Each row of a before or after table is a point. The points were changed in one or more steps. Then noise was added and the rows were shuffled. The steps act on columns, c1 being the first. What was done? A step turns or swaps two columns, mirrors them in a line or flattens them onto one, adds a multiple of one to another, or multiplies or shifts one. Angles are multiples of 10 degrees, from the lower column toward the higher: turns from -170 to 170, lines from 10 to 170 but not 90. Use the fewest steps. Two steps may share a column if one is a turn and the other turns, adds or multiplies; they go together, in the order done. Otherwise the lowest column goes first.

Before, 10 rows:
[[  3   0]
 [  0 -33]
 [ 13  28]
 [-35  10]
 [ 42 -12]
 [-60 -14]
 [  4 -18]
 [-17 -25]
 [-15  31]
 [  2  31]]
After, 10 rows:
[[ 27  18]
 [-25 -17]
 [-35  -2]
 [-18 -24]
 [ 17   6]
 [-26  26]
 [-18  59]
 [  1  -1]
 [ 12  28]
 [ 31 -30]]
Steps: mirror c1 and c2 in the line at 150 degrees

Before, 12 rows:
[[-21 -35 -11]
 [ 36   9 -34]
 [-33 -10  14]
 [ -2  29  25]
 [ 19  26  28]
 [ -8 -18 -27]
 [ 13   7   4]
 [-25   9 -60]
 [ 31 -50 -42]
 [  5  16  21]
 [ 10   3  17]
 [-23 -16 -53]]
After:
[[ 15  21 -53]
 [-53  29 -40]
 [-27 -26 -37]
 [  2  42  -9]
 [ -2  22 -29]
 [ -4  -7  16]
 [ 17 -26  23]
 [ -7 -13   4]
 [ -4 -31  28]
 [ 24   5 -61]
 [ 22  23  16]
 [  4 -17  22]]
Steps: turn c1 and c2 by -150 degrees

Before, 13 rows:
[[ 25 -10  41  18   4  33]
 [ 15  -5 -33 -45  39 -14]
 [ 22  20 -20  12   0   3]
 [-60  22  18 -28   1 -18]
 [ -5  43  22   4 -11  37]
 [ -2   5  -8  43  11  21]
 [ 32 -18   5  -5 -21 -11]
 [ 19 -38 -48  21  22  -5]
 [ 33 -18  -3   9 -14  -9]
 [-16 -34   6   6  38 -15]
 [-26   8  -1 -21   6 -13]
 [ -5 -24 -36  -1  26  43]
 [-27   4   0 -17   3   4]]
After, 13 rows:
[[ 13 -35 -29   6   7 -25]
 [ 36  11  12   6  -2 -20]
 [ 20  11  20  16  16  25]
 [ 35 -12 -42  23 -11 -14]
 [-20 -17  -5 -21   0 -24]
 [-55 -26   9 -30   5 -31]
 [  1  32 -11  10  -8 -10]
 [ 26  -4 -49 -40  -6 -24]
 [-19 -20  -3 -16  -2  -1]
 [-34  34  24   5   5  26]
 [-15  14 -12  43   0  12]
 [ 41   7  19  -7  -1 -19]
 [  8 -25 -41   0  -5  35]]
Steps: add 0.3 times c4 to c2; turn c1 and c2 by 40 degrees; turn c3 and c5 by 60 degrees; multiply c5 by 0.4; shift c6 by -10

Before (14 x 8):
[[ 35  18  17   7  32  29 -18 -34]
 [ 49   2  28  30 -11  21   2   2]
 [ 18  14 -50   0  -7  13  39  13]
 [ 31 -17 -27   9 -14  11   1 -11]
 [-30  10 -54   1 -31   8   5 -17]
 [ 26  17  11   5  13 -17  -1 -24]
 [  5   6 -28 -19  -8 -15  21  -7]
 [-30 -13  12  14  25  -2 -19  -6]
 [ -7  14 -15 -18  11   9  23  35]
 [ 30  16  28  22  22 -17 -57  -6]
 [ -5  19 -35  16 -11  33   0   6]
 [ 16  20  35  30  20  -5   0  -7]
 [ 20  12  60  -2  -2   1 -32  -6]
 [  4  -7 -29   6 -10  26   2   1]]
After:
[[ -9  34  36  19 -42 -12  -6 -22]
 [ -1   1  56  18   0 -26  27   3]
 [-26  13 -11 -32  13   5   2  -5]
 [ 22 -27 -19  25 -21  16  -1  -2]
 [ 10  32  44  59 -10  26 -17  -2]
 [-25 -15  -9   5  -4 -29   6  -4]
 [ 23  40  32  17 -13  15  20  -4]
 [ 41  21  48  22   2  -4 -21  -5]
 [ -5  33  25   0   0  23   6 -16]
 [-30  18 -52   1  25 -23   5 -10]
 [-57  24  -7 -29   1 -12  28  10]
 [-29  42 -18  10  -6 -36  12   5]
 [ -9  30 -13 -32 -11  -3   5  22]
 [-40 -34  13   6   4 -14   6  -8]]
Steps: mirror c1 and c3 in the line at 60 degrees; multiply c2 by 2; turn c4 and c7 by 50 degrees; turn c5 and c6 by 150 degrees; multiply c8 by 0.7

Before, 14 rows:
[[ 60  -4  11 -17 -12  23 -10  -5  -2  24   6]
 [ -4  10 -10 -21 -16  15 -38 -18 -14  21  26]
 [-14 -42   8 -14  26 -23   6  33   0 -34 -14]
 [ 10 -17 -13 -15   9  23   5 -24  -6  49  -4]
 [ -6 -17  -1  -3 -18  -4   9 -20  -6  -9  23]
 [ 27  23  -6 -12 -19  40  17 -10   8  21   0]
 [ 27   8  -7   2 -10  14 -12 -31  14  25 -46]
 [ 11 -18  50  19  44 -43  39  22 -22 -39 -28]
 [ 15   8  16   1  -3  38  -5 -14 -20  30 -32]
 [  9  15 -23 -21  -9  22  -1  -4 -19  20 -22]
 [ 20 -24  22  36 -16  -1  21  36  -9   9 -30]
 [ 14   1  -1  28   7 -33  16  39   3  27 -16]
 [ -4   0   2  34  15   9  -2  32  28  18   3]
 [ 29   3 -40  12  -5  37 -18 -18 -14  17  12]]
After (14 x 11):
[[ 21  11  -6 -12 -40  41  23 -11 -22  19   2]
 [  8  -8   1  -1 -40  -3   3 -22  17 -11  22]
 [ 27 -29  48  15  24 -47  23  25  10 -38 -33]
 [  4  -4 -14 -16 -15  25   8 -23  19  50  -5]
 [ -1 -10   6 -13   8 -20  -5  32  44 -33 -19]
 [  7 -19 -26 -25 -28  27   3  -5 -20  24 -22]
 [ 13   3  -3  29 -13 -30  14  39  -1  29 -18]
 [ 12 -17 -40  11 -30  40   9 -19  -8  17  10]
 [  7 -18  15   4 -26  42   9 -18 -12  30 -31]
 [  2  24   4  31  -5  10  -2  31   6  18   3]
 [  9  12 -10   3 -30  13   9 -27  -3  24 -50]
 [ 25 -17  21  39 -31   3  12  38  21  11 -28]
 [-24 -16 -13 -21 -36  14 -14 -19 -13  20  21]
 [ 31  -1  14 -18 -32  29  24  -4   1  25   8]]
Steps: flatten c1 and c7 onto the line at 40 degrees; turn c2 and c9 by -80 degrees; shift c5 by -20

Before, 14 rows:
[[ -5 -19   9  -9   5  15   9 -17  -8  12  -2 -12]
 [  1 -14  -9 -28   2  -6  -7 -20  14 -15   5  -8]
 [ 10  -9 -18 -16   8   2  -7 -15   3  16  12 -10]
 [ -3 -17 -13   4  -1  -6  -3  53  -1 -16  -7 -11]
 [ -3  -7  -8  14 -13   7   0 -14  51 -14   4 -14]
 [-10 -22  -8  16   9  -5   5   0 -10  -6  12   0]
 [-10   2 -16  15 -10   0  -7 -11   1   2   1  -2]
 [  5  19  -5  16  10   0  -7  34  -4 -15   9  21]
 [  0  -3   6  10   7 -11  12 -17 -10   1   9 -23]
 [  9  -3 -15   4 -23   2  31 -18  -9 -17  12 -13]
 [-10   6  18 -25 -25  -9   3 -15  22  19  10  -6]
 [-10  -4  -7  -8   8   7  -8  10 -10 -12   0 -17]
 [-12  -8 -12  14   7   1  24 -17  13  19 -60  -9]
 [  7 -21  13  17   0  -3   5 -15 -10   8 -46 -13]]
After, 14 rows:
[[  1 -14  -8 -29  -5  -4 -21   4  23  -8  14  -9]
 [-12  -8 -12  13  -1   2  -3  30  20 -24 -58  -9]
 [ -5 -19   9  -9   8  17 -11  17   9   8  -9  -9]
 [ -3 -17 -13   4  -1  -4  44 -29  11 -17   5 -12]
 [ -9  -4  -7  -8  12  10   5 -12  -2  -9   8 -16]
 [  0  -3   7  10  11  -7  -9  18  -4   7   5 -25]
 [ -3  -8  -8  13 -37   9 -12   8  43  -8  13 -12]
 [-10   6  19 -25 -33  -8 -11   9   2  21  -5  -9]
 [-10   2 -16  14 -10   1 -13  -1  -6   2  -1  -1]
 [  9  -3 -15   4 -15   4  -1  36 -17  -5  20 -13]
 [  7 -22  13  16   5   0 -11  12   6 -23 -40 -13]
 [-10 -21  -8  16  12  -5   3   4  12   3  13  -1]
 [  5  19  -5  16  10  -3  26 -23 -11  -6  16  21]
 [ 11  -9 -18 -15   5   4 -17   2  12  20  -1 -10]]
Steps: turn c5 and c9 by 30 degrees; add -0.7 times c2 to c9; turn c6 and c12 by 10 degrees; mirror c7 and c8 in the line at 30 degrees; turn c10 and c11 by -40 degrees

Before (10 x 18):
[[-19   2 -23   9  47   5 -12   9  34  28  -5   9 -21 -30  17   2   5 -23]
 [  8  20   0  10 -19  -4   9  -1  21  16  -3  12 -13  24 -29  -6  -5  18]
 [  0   3 -13 -21  -4 -14  22 -21  16 -13 -11  21  19  41 -35  -3 -11   3]
 [-33  20  -7   4   1   9 -22  25  34   8 -16  -9 -11 -17  -2 -12  -6 -28]
 [ -1  13 -11 -24  -3  10  16 -10  26   2   7 -12  13  47 -10  -4  -5  25]
 [ -9  -3   0 -26  18  17   6  38  10  -9   8  23 -41 -60  18 -16   2  -5]
 [ 11 -15  -7 -14 -19 -11  17 -13  24  14 -17  -3  26  29 -25 -32  -5  25]
 [-10  15 -16   4  14  -5  -3  20  17   2 -16  -8 -45  -6  29 -21  12 -36]
 [-22  15  -8  -2   7  11   4  21 -16  -7  14  37  -7 -22  34 -32   1   2]
 [-21 -16 -10   2 -10 -11  23 -10  19 -10 -20   2  -1  32  -3   8 -12  30]]
After, 10 rows:
[[-33  21  -6   7   0  24  -2   7  35 -12 -25 -10   8 -16 -21 -13  -6 -27]
 [-20 -16 -10   8  -9 -15  -2   3  19  -3 -33   2 -10  33  23   8  -9  29]
 [-11  14 -17  -1  12  12  29  18  16 -45 -27  -8   1  -5  -3 -20  14 -36]
 [ -9  -2  -1 -28  17  40  19  12  10 -41  13  24  -9 -60   6 -18   1  -5]
 [-22  15  -9  -2   7  24  33   6 -17  -5  23  39  -7 -20   2 -32   2   3]
 [ 10 -15  -6 -10 -19 -15 -24   0  22  25 -29  -3  14  30  16 -30  -4  25]
 [ -2  13 -11 -21  -4  -3 -11 -15  28  11   9 -15   1  48  17  -4  -4  25]
 [  0   1 -13 -15  -4 -26 -36  -2  16  18 -18  20 -13  41  23  -4 -10   3]
 [  8  21   0  11 -21  -4 -29   1  19 -14  -6  12  17  24   9  -5  -5  18]
 [-18   2 -24   9  48  10  18   3  32 -22  -9  11  29 -30 -12   2   6 -23]]
Steps: add -0.5 times c17 to c4; turn c6 and c8 by -50 degrees; swap c7 and c15; swap c10 and c13; multiply c11 by 1.6

Before:
[[ -2  -9   4 -10   3 -16 -54 -14 -14 -24   8 -18   7 -19  -6 -22  17  24
    3   6]
 [-12  17   4 -23  -4 -20  17  -2 -31  32   5   4   5  11   8 -18  -6 -20
    5  -5]
 [-36   6   8 -15 -14 -10   7 -27  -7   6  -1  19 -12  -9  -8  -6 -19 -16
   24 -15]
 [-25 -19  30 -37   3  -5  11 -41  30   9   3  25 -10  28  11  -6 -17  15
  -16  23]
 [-16 -18  -2  26  37   0 -16  26 -18  -3 -22   4 -17  23 -10  -4   1   9
   25 -16]
 [-30 -11 -15 -24 -16 -16 -40 -15   5   4   5  17 -24  24  -9  -9 -11 -60
  -18 -14]
 [ 17  11  20  -8   7  12  13  -7  28  20   6 -18 -25 -19  24  -7  -9  13
   -6   7]
 [ 18   1   7  16  -9 -22 -19 -15 -12 -16  31  24   4   7  15  29 -14 -12
    9  27]
 [-34 -20  13   9  32   4  -8  -3   0  22 -20 -23 -19  21 -44  49   6  -3
  -13  21]
 [ 24 -17  -9  26  15 -20  -4   5  -4   8   1 -12 -23  13 -13   6  -9  -7
    2  -3]]
After (10 x 20):
[[-35 -21  14 -14  32   3 -19  -5   0  24 -21  14  -9 -21 -48  49  -1  -3
  -25 -19]
 [-30 -10 -15  26 -15 -16 -47 -16   4   5   5  19   6 -21 -27  -7 -19 -59
   17   9]
 [ 19   2   7 -19  -7 -22 -12 -15 -13 -16  31  -9  16  -4   8  29 -15 -13
   26 -24]
 [-17 -20  -1 -23  36  -1 -23  26 -19  -1 -22 -25   0 -21 -20  -4  -6   9
    3  20]
 [ -2  -9   4   9   2 -16 -36 -15 -13 -25   6  -2  40  10 -31 -21  23  24
  -17  -8]
 [ 17  12  20   7   8  13  -7  -8  28  21   4   7 -27  20  30  -8  -1  13
  -19  -8]
 [ 23 -18 -11 -25  17 -22 -18   6  -4   8  -1  -2 -15  -6 -17   6 -13  -7
  -13   7]
 [-25 -19  30  33   4  -5   3 -41  31   9   4  17 -15 -19  14  -4 -24  15
   26 -28]
 [-11  17   4  24  -3 -20  17   0 -30  33   6  -4  -7  -9  14 -18 -10 -18
    4   3]
 [-36   6   8  16 -14 -12  -1 -27  -6   8  -2 -23 -16  13  -4  -6 -13 -16
   18  12]]
Steps: turn c4 and c20 by 170 degrees; add 0.5 times c7 to c15; turn c7 and c13 by -40 degrees; turn c12 and c19 by 90 degrees; mirror c14 and c17 in the line at 100 degrees
